Each row of a before or after table is a point. One or more steps were done to the points. Then noise was added and the rows were shuffled. The steps act on columns, c1 being the first. Write out the steps. A step turns or swaps two columns, mirrors them in a line or flattens them onto one, adds a multiple of one to another, or multiplies or shifts one. Angles are multiples of 10 degrees, from the lower column toward the higher: turns from -170 to 170, lines from 10 to 170 but not 90. Use the fewest steps. Two steps may share a column if one is a turn and the other turns, adds or multiplies; they go together, in the order done. Otherwise the lowest column goes first.

Before (13 x 3):
[[ 4.6 -1.3  1.6]
 [ 9.0  2.8  1.0]
 [-3.1  1.8  2.8]
 [-0.9  0.6  0.6]
 [-4.1  3.6  1.7]
 [ 7.4 -1.2  0.7]
 [-0.9  1.9  3.1]
 [ 5.9  0.9  1.6]
 [ 0.2  2.9 -1.1]
 [-0.2  1.9  1.9]
 [ 5.1 -1.5 -1.1]
 [ 3.6  3.2 -1.3]
 [ 4.7  0.3 -2.5]]
After (13 x 3):
[[ 0.1 -0.4  2.0]
 [-0.9  2.1  6.1]
 [ 1.1 -3.5  1.4]
 [ 1.2 -3.1 -2.1]
 [-0.4  1.6 -2.6]
 [-1.0  2.6  5.6]
 [ 0.4 -1.3 -5.1]
 [-1.0  2.6 -2.2]
 [-1.8  4.5  3.5]
 [-0.5  1.7  3.9]
 [ 0.4 -1.1  3.1]
 [-0.3  0.8  1.2]
 [ 1.0 -2.5  3.2]]
Steps: flatten c1 and c2 onto the line at 110 degrees; multiply c3 by 2

Before (12 x 9):
[[-1.0  0.7  1.6 -1.1 -5.0  0.9 -0.6  4.0 -2.5]
 [ 3.4 -2.1 -0.3 -1.5 -3.0 -0.7  3.1  4.8 -0.8]
 [-2.5  0.3  0.2 -0.2 -5.2  0.6  1.8  0.9  2.8]
 [-2.9 -1.7 -2.9  0.8 -1.8  2.1 -1.2  0.3  1.1]
 [ 2.8  1.8  1.0  0.3  9.6 -4.6  2.4 -6.3  1.7]
 [-2.1 -1.2 -0.6  1.0 -0.9 -2.1 -0.2 -1.9 -0.8]
 [ 3.5  0.6 -0.5 -1.0  0.7  2.0  2.2  4.5 -0.2]
 [-0.2  1.0  1.3  0.9 -3.6  1.0 -0.7  4.7  0.2]
 [ 2.8  1.5  0.5  0.1 -2.3  1.6 -0.7 -4.8 -0.4]
 [ 3.1  2.9 -3.2  1.2  2.2  0.7  6.3  1.6 -2.3]
 [ 4.8  2.9 -1.8 -1.3 -3.0 -6.3 -1.0  2.7  1.4]
 [-0.3 -1.6 -1.5  6.1 -1.5  0.9  2.5 -0.5  0.8]]
After (12 x 9):
[[ 0.2 -0.2 -1.0  1.1  3.6  0.9 -0.7  4.5 -2.1]
 [ 2.5  0.7  0.3 -1.0 -0.4  1.9  3.7  4.5  0.9]
 [-0.6  3.5  2.0  1.2 -0.9  0.8  7.1  1.7  9.7]
 [ 3.6  0.5 -0.7  0.2  2.6  1.7  0.7 -5.2  0.5]
 [-2.2 -1.4  0.1  1.3  0.2 -2.0 -1.3 -1.7  2.8]
 [ 5.8  1.8  2.1 -1.6  3.9 -6.3  1.6  2.6 -2.2]
 [-0.8 -1.3 -2.5 -1.0  5.0  1.0 -0.9  4.0  5.3]
 [-2.1 -1.7  1.6  6.2  0.6  1.0  2.0 -0.4 -0.5]
 [-2.4 -2.4  3.2  0.8  1.1  2.0 -2.4  0.5 -0.1]
 [ 1.7 -2.8  0.2 -1.7  2.0 -0.9  4.5  4.9  2.6]
 [ 1.8  4.9 -0.4  0.1 -8.4 -4.7  3.6 -6.3 -5.8]
 [-3.9 -1.7  0.7 -0.1  4.9  0.5  0.4  1.0 -7.9]]
Steps: turn c1 and c7 by 30 degrees; multiply c1 by 1.3; mirror c2 and c5 in the line at 10 degrees; turn c3 and c9 by -160 degrees; multiply c9 by 3
